Rows are points. Each copy is the shape, with its points in the same order, turned, moved and blurred by noise. Is it also mirrored, or only turned?
(in the rows, 128 means zero)

Shape (7 x 3):
[[100 156 123]
 [187 173 170]
 [ 99 120 151]
 [113  68  57]
 [110 159 163]
 [121 119 107]
 [130 142 143]]
Copy 1 (7 x 3):
[[122 137 149]
 [ 68  51 139]
 [163 104 144]
 [169 163  45]
 [132  96 165]
 [134 125 101]
 [128 102 137]]
Copy 1 is: mirrored
Copy 2 (7 x 3):
[[101 153 136]
 [ 93  64 173]
 [113 132  98]
 [212 158 106]
 [ 80 120 115]
 [144 136 123]
 [106 120 133]]
Copy 2 is: only turned

Shape (9 x 4):
[[158 111 160 118]
 [135 142 131  76]
 [106 111 124 130]
 [104 117 146 139]
 [155 130 135 148]
 [105 158  80 122]
 [182  94 112  98]
 [175 116  57 136]
 [181  67 155 196]]
Copy 1 (9 x 4):
[[123 136 171  95]
 [122 168 131 132]
 [127 109 117  94]
 [148 105 132  93]
 [120 109 174 113]
 [113 108  94 155]
 [ 70 144 175 108]
 [ 49  97 144 150]
 [ 98  63 213  68]]
Copy 1 is: mirrored
Copy 2 (9 x 4):
[[117 128  89 149]
 [135 133 106  85]
 [147 100 140 137]
 [151 117 142 145]
 [100 126 126 150]
 [116 102 173  88]
 [ 95  90  71 113]
 [ 59  66 130 107]
 [ 85  97  99 223]]
Copy 2 is: only turned

Shape (11 x 6):
[[171 148 119 151 130 153]
 [147 130 117 116 164 185]
 [178 144 107 104  93 157]
 [ 92 157 100 119 154 160]
 [116 175 193 111  99  95]
 [196 146  83 167 118 150]
 [ 70 180 164 122 127 137]
 [132 151 146  92 108  59]
 [119 196 127 143 203 130]
 [ 83 157 149 133 175 150]
 [166 109  97 134 127 114]]
Copy 1 (11 x 6):
[[123 113 109 143  84 175]
 [116 127  92  91 113 183]
 [151 113 149 108  66 171]
 [ 77 138 112  87 110 130]
 [111 168 196 171 135 145]
 [135  79 100 147  53 169]
 [ 71 186 152 133 127 128]
 [131 109 202 151 145 124]
 [ 34 111 112 137 138 167]
 [ 68 161 107 120 147 144]
 [153  82 117 132 108 138]]
Copy 1 is: mirrored
Copy 2 (11 x 6):
[[154 121 121 171 158 114]
 [132 141  91 167 151 165]
 [149 103 165 157 166 154]
 [ 90 119  89 121 129 152]
 [146 153 153  63 130 100]
 [140  84 139 200 158 100]
 [101 145 101  70 140 120]
 [138 134 179  95  87 110]
 [143 119  55 117 102 112]
 [114 156  70 108 125 133]
 [138 130 155 189 107 126]]
Copy 2 is: mirrored
Copy 3 (11 x 6):
[[162 163 136  85 125 157]
 [144 121 126  90 173 151]
 [131 155  87  78 106 146]
 [173 134  90 144 176 159]
 [119 203 126 189 120 117]
 [186 160 120  59 104 161]
 [140 172 111 199 165 160]
 [144 177 104 168 100  69]
 [199 179 135 135 206 130]
 [162 143 138 169 189 151]
 [177 126 121 100  96 115]]
Copy 3 is: only turned

Shape (13 x 8):
[[140 145 115 145 114  83 176 150]
 [167 159 121  85 107 107 133  98]
 [114  91 136 107 134  63 100 155]
 [111  73  86 129 106 143  73 108]
 [145 184 184 112 136 129 141  88]
 [ 89 169 139 152  95 109  88 128]
 [119 135 128 166 124  98 161 136]
 [139 146  91 111 158 145 202 172]
 [ 81 155 122 179 140  95  72 170]
 [122 145 127 176 185 125 108 175]
 [ 99 117 138  97 129 116  83 154]
 [127  49 106 112 149 100 164 153]
 [110 161 157  74 160  85 123  84]]
Copy 1 (13 x 8):
[[160 150  86 174 135 135  74 169]
 [118 114 135 144 175 121 116 158]
 [147 181  57 141 162  83 113 106]
 [154 157 100  54 112  84 132 127]
 [ 84 109 127 166 142 170 127 114]
 [145 158 104 100 142 162  76  88]
 [149 147  73 152 109 146  81 147]
 [206 108 100 194 105 130 130 163]
 [179 179  52 101 137 174  91  81]
 [175 155  42 138 112 178 146 114]
 [162 169  94 120 150 106 131  78]
 [166 155  56 159 102  50 134 155]
 [100  90  90 149 172 117 113  86]]
Copy 1 is: only turned
Copy 2 (13 x 8):
[[189 104 144 129 129 105 107 129]
 [139  86 149 136 147 129 153 191]
 [106  62 177 128  93  79  91 134]
 [ 72  61 121  86  89 133 155 108]
 [122 155 170 174 141 142 143 177]
 [134 110 163 133  56 167 119 146]
 [166 118 153 129 117 123 110 106]
 [184 145 127 103 132  50 157 135]
 [131 122 183  88  39 137  87 122]
 [126 162 169  74  90 103  93 123]
 [ 90  91 158 126  64  93 126 153]
 [120  70 138 116 137  42 122  86]
 [112 108 220 165 126 110 158 170]]
Copy 2 is: only turned
Copy 3 (13 x 8):
[[135 129 134  98  91 161 108 137]
 [141  81 147 129 133 165 180 172]
 [157 132  91 170 152 181 105 137]
 [174 103 141 179 178 156 156  63]
 [ 89  77 131 138 129 102 169 184]
 [125 122 126 187  93 121 152 113]
 [125 119 130 115 105 133 103 115]
 [106 149 124  42 139 164 158 108]
 [141 164  86 186  98 109 131  94]
 [144 170  79 124 129  91 135 116]
 [120 144  99 183 159 164 151 119]
 [148 124 118 106 193 193  86 100]
 [103  63  80 153 137 156 163 161]]
Copy 3 is: mirrored
Copy 4 (13 x 8):
[[140 159 145 134  79 113 164 106]
 [138 105 156 127 125 184 168 109]
 [ 96 130 154 178 106 139  83  90]
 [114  68 127 164  83 165  85 171]
 [145 132 164  95 181 154 151 120]
 [133 151 201 146 115 143 110 173]
 [141 160 145 127  91 105 133 129]
 [139 183  69 152 108 146 183 124]
 [158 174 184 184 107 122  71 162]
 [181 173 124 181 131 109  95 141]
 [100 134 149 183 131 164  90 137]
 [ 93 120  74 160  79 120 111  95]
 [119 143 161  99 153 191 108  88]]
Copy 4 is: mirrored

Shape (15 x 9):
[[109 130 136 166 138 165 138 136 178]
 [104 112 170 112 125 132  93 122 201]
 [167 147 114 167  84 103 154  71 118]
 [105 122 118 142 184 127 129 171 162]
 [109 148 173 120 193 109 161 116 124]
 [145  60 113 121 146  87 138  79 191]
 [181 110 130 172 119 106  65 116 133]
 [ 92  79  88 140 114 172 148  76  99]
 [122 114 154 100 189 161 153 182 123]
 [127  63  91 150 129 100  96 100 149]
 [ 73 115 162 166 100 140 111 160 148]
 [101 120  76 157 143 164  99  95 105]
 [ 88 152 126 126 104 153 146  96 132]
 [136 151 173  67 144 196  48 109 104]
 [176 119 115 115  86  99 123 170 103]]
Copy 1 (15 x 9):
[[176 137 126 144  97 134  98 172 137]
 [115 157 107 117 118 112  52 170 129]
 [172 122 132 182 199 115 127  94 130]
 [145 128 148 104  87 182 105 156 126]
 [173 127 101 107 140 191  81 131  70]
 [ 87 104 120 185 133 160  54 112 139]
 [119 138 165 146 205 145 106 166 163]
 [133  83  58 180 132 141 165 152 134]
 [139 148 127 118  93 194 125 181  57]
 [ 90 106 120 160 150 159 107 137 177]
 [157 186  91 113 114 136 121 168 162]
 [145  69 103 129 147 139 159 170 151]
 [168 118  80 131 129 103 131 133 112]
 [110 120 103  87 181 100 121 234  53]
 [105 178 164 144 168 140 166 119 108]]
Copy 1 is: only turned
Copy 2 (15 x 9):
[[120 111 120 154 169  90 175 139 137]
 [123 142 160 182 127 116 211 100 129]
 [ 94 161 170 117 118  97  82 170 151]
 [175  98 124 152 159 140 157 116 149]
 [161  82 163 115  95 129 176 156 155]
 [117 130 216 144 169 165 133 106 115]
 [149 214 154 112 149 109 121 107 167]
 [137 128 155 109 146  69 110 137  51]
 [166  82  97 111 117 142 200 120 128]
 [154 174 183 146 177 123 112 102 110]
 [147 162 114 188 131  90 177 161 116]
 [163 132 135 123 148  54 105 108 104]
 [108 116 138 145  97  67 132 139 106]
 [153 148 113  84  61  64 208  61 129]
 [134 183  91 125 106 170 106 127 140]]
Copy 2 is: mirrored
